Each row of a before or after table is a point. The points were changed in one or more steps. Then noise was added and the rows were shuffled. The steps act on how far a point lies along the listed directions, d1 being the first. What was done? A step turns or swaps two directions, mirrors them in a line or flattens them onto one, adds a multiple of one to another, or multiplies one. Angles are multiples of 10 degrees, from the lower direction toward the higher: turns from -170 to 170, lines from 10 to 170 but not 90. Use the fewest steps. Two steps may share a direction if one is a turn and the other turns, adds or multiplies; they go together, in the order done. Otherwise the lowest direction goes first.

Directions:
(1): [-28 -28]
(2): [-28  28]
Before (10 x 2):
[[ 18 -10]
 [ -6 -45]
 [-13 -24]
 [ -5  47]
 [-35 -37]
 [ -6 -45]
 [ -1 -32]
 [ 26  15]
 [ 39  -5]
 [ 12  47]]
After (10 x 2):
[[ -3 -27]
 [ 10 -46]
 [-20 -46]
 [-20  42]
 [ 20  23]
 [ 10 -45]
 [ 39   9]
 [ -4  48]
 [ 10 -31]
 [ 20  -3]]
Steps: turn d1 and d2 by -20 degrees

Directions:
(1): [-40 -11  34 -16]
(2): [ 28  31  33 -18]
(3): [ 28 -45  12 -12]
Before (10 x 4):
[[ 13 -33   1  12]
 [ 34  10  63 -41]
 [-10 -13  -3   0]
 [-17   5   6  -7]
 [ 19 -21  -8  -7]
 [ 21  -8  -2  -2]
 [ -2  29   2  -6]
 [ -2  -2 -14  12]
 [ -8  31 -15   0]
 [ -3  56  -6   2]]
After:
[[ 23 -27  -8   2]
 [-21  11   0  -5]
 [-25 -96 -18  -1]
 [  5   0  14 -11]
 [-53  69 -46  28]
 [-31  54 -25   8]
 [ 10  18   1   3]
 [ 40 -36   4 -15]
 [-33  28 -24  12]
 [ 45 -42  25  -4]]
Steps: multiply d2 by -1; multiply d3 by 2

Directions:
(1): [-26 -36  11 -36  52  29  -9 -11   0]
(2): [ 15  10  -7 -40 -44  54   4 -12   6]
Before, 10 rows:
[[ -4  -3  -2  -4   9 -21   4   9  16]
 [ -7 -22  14 -67  24  39 -21 -12   3]
 [ -3 -16  -3 -47  -3  62   9  -6  12]
 [-21 -28   6 -19  35  -4  -4  -9   3]
 [ 17  32  -4  16 -44   3   6   5  -2]
 [ 23  29 -24 -37 -95  47  18 -30  -7]
 [ -4 -22   8   4  17 -26   3  -2   4]
 [ -2  -3  13   9   9 -24  12  12   6]
 [-25 -33  16   4  41  -6  -6  -7   1]
 [-23 -34   8   7  47 -18   4  24  -2]]
After:
[[ 17   0   0   6 -30 -19   8  -1   7]
 [ 17  16 -11  32 -38 -26  19  30   1]
 [  2   6  -6  27 -12 -45   6   5   1]
 [-22 -26   7  26  60 -31   4  16   2]
 [-51 -57   9 -48  75  22  -7 -33 -17]
 [  9   9   7  -6 -22   0  16   9   8]
 [ -6  -3  15  27  43 -67 -19  16  -7]
 [-12  -9   9 -33  12  44  -5 -10  -1]
 [  6   8  -5 -10 -13  -8   8   7  18]
 [  9  12   2  41 -29 -33   7   3   1]]
Steps: turn d1 and d2 by -120 degrees

Directions:
(1): [ 36 -10 -48  17  21 -47  -2 -43  32  10 -34   0  -9  14]
(2): [  3   1   4  39  43   0 -52  50   8   9  -2  44 -18  -1]
(3): [ 20 -40  45  18 -34 -21  20  30  30 -37 -22   2  -3  32]
(4): [ 40 -14  50 -11  12 -22 -48 -20  -1  16  29 -42  11 -17]
(5): [ 31  42   0  49  15   5  28  11 -33  -2  20 -39 -15  40]
(6): [ 33 -30 -34  36 -36   2   5  27 -28  15  -1  -6  30 -51]
Before:
[[  3  18  -4 -10  20  21 -15 -15 -17  28  45 -23 -16 -22]
 [-13 -42  -1  -9 -56   2   0  21  53 -23 -34  20  12 -20]
 [ -5  -2 -27 -28 -45 -21  64 -46   4  -4  -8 -50  35  24]
 [ -7  17 -12   6   8  30   9  38 -34  -6  18   7   9   7]
 [ -3 -32  18   6  10 -14 -35  42   5 -15 -11  23   6 -11]
 [-11  -9  35   5 -21  32  19  37  -7 -18  25   0  -4   2]
 [-62  -1  27 -47   4  20  -7  -7  42 -30  -2  47  12  11]
 [-27 -16  80 -55  23  36 -69  19 -16  20  56 -10   0 -57]
 [-36  59  19 -29  66   3  -4 -40  22 -10  -9  -2 -33  52]
 [  5  25 -49  20  11  24  -2  -5 -10  12  -1  -3 -15  -6]
 [  9 -11 -29   6 -25  -2  51  14   4 -25 -10 -12  -9  17]]
After (11 x 14):
[[ 44 -60  13  66 -57  -9  25  76  -4 -24 -36   1  31 -28]
 [ 43 -37  10  12 -67   0  25  -2 -16 -12  20 -44  63 -43]
 [ 13 -15  27  -2  20 -21  -3 -13  49 -13  -7   7 -43  42]
 [ 18  21 -25   9  10 -10  19 -19 -36   0  12 -45  10   1]
 [ 32 -11   7   2  13  -2 -33 -11  -5  25  33 -22   6 -34]
 [ 13   7  37 -15  33  -2 -32  13  -5  -6  24  -9   1  26]
 [ 80 -32   9   3  14 -67   6 -70  35   1 -12 -73 -16  27]
 [-58 -35 -11 -50 -17   0 -27  16  31  10 -17  46  35 -35]
 [-16  25 -29 -30 -38  33   9 -31 -13  18  20 -45  25 -44]
 [-26  -2 -12 -27   6  26 -22  30 -13   4  25  11   0 -37]
 [-22  18  35  -6  14  24 -11  16  23 -25   3   9 -38  40]]
Steps: turn d1 and d4 by -100 degrees; swap d2 and d5; turn d3 and d6 by 140 degrees; multiply d6 by 1.6

Directions:
(1): [-22  19  38 -23  -2 -15 -43 -25   6   8  32 -27   7  34 -11 -37 -40  39
  -2  23 -25 -14 -33  56]
(2): [-56   2 -31 -20 -23 -46  14  -8 -45  46 -27 -19 -25   4 -50 -21 -22   4
  10 -12  19  21  32 -14]
(3): [-60  14   2  18  42  10  27  21  11  37 -39 -50   1  -4  52   4  31   4
 -14  25 -10  16 -36   6]
(4): [ 23  22 -12 -65  -8  -7  50 -17 -19 -16 -25 -14  55  27  18  14 -22 -10
  23 -32 -34  11 -36 -15]
(5): [-10 -15 -63 -13 -32  -2  11  21  23 -26  20 -23  10  29  -2  31  -8  24
   3  84   5 -22   8 -21]
(6): [  1 -33  71 -41  -5  -6  -5  61  29  30  -3  -7  -3  15 -16  23 -16 -42
   5  19 -26  14  27 -20]
Before:
[[  5  49 -52  -5  23  13  57 -19  -4 -24 -34 -30  67   1  85   7  26  25
   -7 -20 -30  -3 -86  14]
 [-12  16 -28   9  -2   1  23  -9 -23 -25  -9 -22  16  -2   1  -6   9  31
    5  16   8 -10 -24  12]
 [-18  22 -28 -29   5 -10  31 -33 -28  24 -37 -41  38   7  26  -8  -2  18
    3  -9 -12  22 -59  12]
 [  0  30  12  24  10  -3 -12 -46 -21  25   3  26 -11 -23 -23 -32   0  14
   -9 -32  21  -1  -4  19]
 [ 29  -9   1  -3 -13   7 -18 -25  10 -31  20  22  20 -10  -5  12   0  12
    7 -14 -17 -22   2   7]
 [ 11   7 -12 -17 -21 -11 -13 -12  -8 -13   7  18   5  -2  -2   2   3  16
   -4 -19   8  -7   9  -7]
 [ -7   1 -15  27   1  10  15   6 -26  26 -20  28 -28 -46 -21  15  15 -29
  -14 -37  30   9  39 -25]
 [  1  46 -80 -25   1   5  65 -37 -50  -7 -25 -13  61  17  42   1  -5  32
    2 -14 -10  -6 -48  -3]
 [-20   8   2 -62 -33 -16  12 -14 -19  23  -3 -37  23  27 -24  -5 -49  28
   13   8 -34 -14  -7 -11]
 [-22  16 -10  26  -5 -17 -42 -30  -6   7  36 -18 -27  13 -29 -33 -25  27
  -14   6   7  -5  15  30]
 [ 15  11 -17 -12  -5   6  12   2   9 -18   0 -14  36  13  11  15  -9  13
   -6  15 -21 -22  -8   3]]
After (11 x 24):
[[ 29  31 -66  -3 -13   9  39 -43 -10 -27   1  14  32   0   5  13   2  22
    5   7  16 -15 -22 -18]
 [-33  -9 -35  16  -1  -6  17 -10 -12  13 -28  -8  -4 -27   0  14  26   8
    1 -10   3   4  17 -16]
 [-17   3   2  41  17   4 -12   9   4  16 -10  -6 -11 -22   1  -5  17   8
  -25   4   5 -12  17  14]
 [ 20 -10 -30  50  -3  25 -42 -24  23 -25  39   5  -1 -13  17  -4  21  43
  -22  52  23 -25 -26  33]
 [ 35 -34  30  33  -9  37 -26  27  29  -5  23  30 -20 -35  -3  25  16  -6
  -14  14   3 -29  41 -27]
 [ -5   5 -28  -1 -15 -12  -6  -6 -11  -3  -6  13  -6 -13   1   4  16  15
   -6 -16  19  -3  16 -17]
 [ 50  21 -32  21  13  22  24 -28  -7 -39  -1  14  20 -13  29  14  14 -19
   -3 -53  -3   5  -8 -19]
 [-11  21 -74  94   7  24 -42 -47 -19 -14  50  26 -22 -24  10 -37  24  76
  -38  40  49 -47  -4  49]
 [-49  32 -66  91  16   9 -41 -26  15 -11  32 -23 -17 -16  40 -40  34  87
  -41  57  25 -40 -43  67]
 [  3  18 -15  46  10  14  -6 -25 -21 -33   6   3  -2 -26   2 -22  23  34
   -6  -4  22 -16 -22  32]
 [  5  22 -18 -52 -38 -18   2 -31 -30  -2  15   3  18  19 -45   0 -54  13
    5 -11  -7 -13   2   8]]
Steps: turn d1 and d3 by -130 degrees; turn d2 and d3 by -110 degrees; turn d4 and d5 by 150 degrees; multiply d6 by 1.6

Directions:
(1): [ 42 -39  -3  -3   3 -20   9 -39  11   5   8  16 -27  13  24  58  27  40
  -8 -33  31  16  -1 -46  43   1  32  -6 -38  22 -20  -6 -27  -9  24 -24
  -5  31   5  39 -78 -11  22 -35 -10  -1  27  45]
(2): [-29  59  -3   6 -35 -14  -3  33  -2  -2  47  45 -47  24   5 -26  -7  42
 -30   7 -25 -45  15  51   9  -5 -11   0  17  29 -44 -38 -29  26  16   0
  -2   1  43  47   1 -11   7 -31 -38  21 -33  19]
(3): [ 10  23   9  48  33  23 -40   3  -5 -49   9 -63 -19  66 -51   3  13 -15
  18  49 -22  12   0 -17 -13  -1  19 -15 -12 -17 -26  12  -4 -54   6  -6
  23  20  25  66 -20   0  -6   8  23  32  -8 -26]
(4): [  4 -12  50   3 -25 -17  39  -7 -31 -17 -35  33  22  41   7 -52 -36 -16
 -47   4  23 -27  30  -1 -40   8  27 -40  12  41   3   8  38 -19   3 -30
 -14  31 -60  24  -9  25  19 -34  32  22  13 -15]
Before:
[[-23  23  33  35 -17   4  11  37 -25 -54   5  18  -8  77 -15 -62 -29  -2
  -18  44 -14 -42  30  27 -47   7  25 -22  18  22 -33  28  31 -29  13 -26
    8  27   4  72 -10  24  -4 -37  34  38 -36 -13]
 [ -2   9  46   7 -22 -26  48  24 -25 -41 -35  45  11  61 -12 -58 -28   3
  -36  20  21 -44  37  13 -36   8  26 -39  18  24 -34  -2  21 -20   3 -21
    3  21 -42  41 -11  11  18 -38  31  14  -5 -29]
 [ -4 -15  -4 -35  23   8  10  12   9  19 -29 -17  54 -45  -2 -10 -17 -26
   17   2 -19  22 -17  21   0  -6  -2   8   1 -19  31  16  23  18 -34   3
   -6 -51 -22 -69  57  25   1  43  19  -9  23 -23]
 [  0 -51  32 -18 -15 -21  62 -27 -22  25 -59  39  67 -33  35 -29 -34  -6
  -36 -19  68  -4  38 -16 -22   0  20 -16  19  17  31  15  54  16  -8 -32
  -15  17 -78 -71  -6  28  16  -7  37  -1  42   1]
 [-24  17  -4 -25 -25  10  16  27   0  22 -10  36  39 -48  23 -52 -22   3
  -22  -7   9 -49  12  58  -5  -9 -31  32  19   7   2 -11  24  42 -17  16
  -13 -28 -34 -86  65   5  -2   1  15 -24  -4 -34]
 [-20   3  12 -13  -7  -2  17  11 -38  23 -33   8  46 -38  15 -36 -35 -38
  -19 -16  -5 -14  -4  -6 -23  15 -29  14  14   1  45  11  35   6 -40   0
   -4 -43 -55 -72  67  18 -17  17  16 -18  -7  -7]
 [ 46 -56  -1 -20  16 -17   3 -48  18   5  -8 -23   8  16  -6  45  28  23
   18 -14  26  29  16 -68   5  23  35  -9 -22 -12  -2  25  -2 -46  14 -35
    3  21  -9  13 -76   3  19 -19  20 -13  41  30]
 [ 21   3 -28 -30 -13 -25   8  -8  13  30  49  54 -56 -20  52  50  45  71
    7 -65   3 -10 -20   4  79 -19   4  13 -14  17 -35 -44 -52  38  33  -1
    6   4  35  15 -41 -20  12 -32 -48 -12  -9  56]
 [ 12 -14  24  48  20  16  -3  -4 -38 -38 -25 -48  43  79 -36 -24  -6 -36
  -15  47  10  -1  -2 -42 -16   5  39 -49 -24   2  20  21  28 -62 -13 -20
   15  -7 -34  17 -18  17   3   3  43  31  20  -8]
 [ 22 -30   3  13  -5 -20   9 -10  17  22  19  17 -37  15  43  17  19  38
  -26 -45  13  13   8 -29  37 -11  11 -12 -29  16 -38 -11 -47 -19  37 -13
    9  29  10  39 -47 -12  22 -34 -19 -10  -8  49]]
After:
[[ 19   3 -22 -37 -15 -30  12 -12   8  30  45  60 -57 -21  55  48  38  75
    7 -66   8 -18 -21   5  76 -20   7  10 -12  23 -31 -46 -49  39  32  -3
    2   5  27  14 -45 -21  12 -36 -45 -13  -7  59]
 [-25  31 -17 -10  -6  24 -13  34  10  12   7   4  26 -41   7 -29  -3   0
    1   6 -10 -33  -2  56  11 -13 -38  41  12 -12 -12 -10  11  32 -13  27
    0 -39  -2 -71  61  -7 -13  18  12 -16 -14 -33]
 [-16  13  -4  -1  10  11 -12  17 -29  15 -16 -28  29 -30  -9 -21 -18 -39
    6  -5 -17   0 -12 -10 -10  13 -31  28   8 -20  36  15  24  -3 -35   7
    9 -48 -21 -61  60  10 -28  30  14 -17 -15 -13]
 [ -3 -13  -3 -28  25  11  -1  13  12  16 -25 -20  51 -41  -4  -6 -12 -26
   27   6 -21  28 -17  20   4  -9  -2   8  -7 -24  29  14  20  15 -37   6
   -5 -49 -15 -63  62  22  -3  47  17  -9  23 -23]
 [  1  24  26  22   4  -8  16  28 -15 -52 -14   3 -10  65 -35 -38  -9  -2
   -9  38   3 -26  24  11 -20   5  29 -28   5  -2 -48  -1   1 -32   6  -3
   19  13  -9  56 -12   0   5 -14  24  13 -18 -33]
 [ 12 -13  26  48  23  10  -1  -4 -37 -36 -24 -38  43  75 -35 -27  -8 -35
  -17  45  11   0  -5 -45 -17   8  40 -49 -26   4  21  20  26 -63 -13 -19
   10  -8 -36  21 -21  17   4  -3  45  30  21  -8]
 [-25  26  25  40  -9   7  -2  34 -20 -57   7   3 -12  84 -22 -52 -27  -1
  -14  46 -21 -39  22  27 -41   5  25 -16  14  16 -34  24  28 -38  15 -22
   11  27  14  76  -6  24 -11 -23  30  36 -36 -17]
 [  2 -25  -1  10  31  12   8 -20  -2   6 -25 -27  39 -21  -9  13   0  -4
   11  10  35  31  13 -30  -3  -6  13   5  -1 -28  10  11  19  -6  -3 -16
   11   6 -14 -47  -7   9  -2  23  21   1  23  -5]
 [ 21 -28   2  17  -6 -23   6  -8  19  19  23  13 -38  13  45  15  21  38
  -29 -47   9  13   8 -29  38 -11  11 -14 -33  16 -41 -10 -46 -16  34 -12
    7  32   6  37 -50 -10  22 -31 -21 -11  -7  49]
 [ 50 -55  -2 -19  17 -16   3 -52  13   9 -10 -22  10  19  -5  39  34  26
   18 -18  28  27  15 -66  -3  25  34 -12 -21 -12   1  19  -1 -42  17 -36
    1  27  -8  15 -80   9  22 -18  21 -16  42  29]]
Steps: flatten d3 and d4 onto the line at 40 degrees
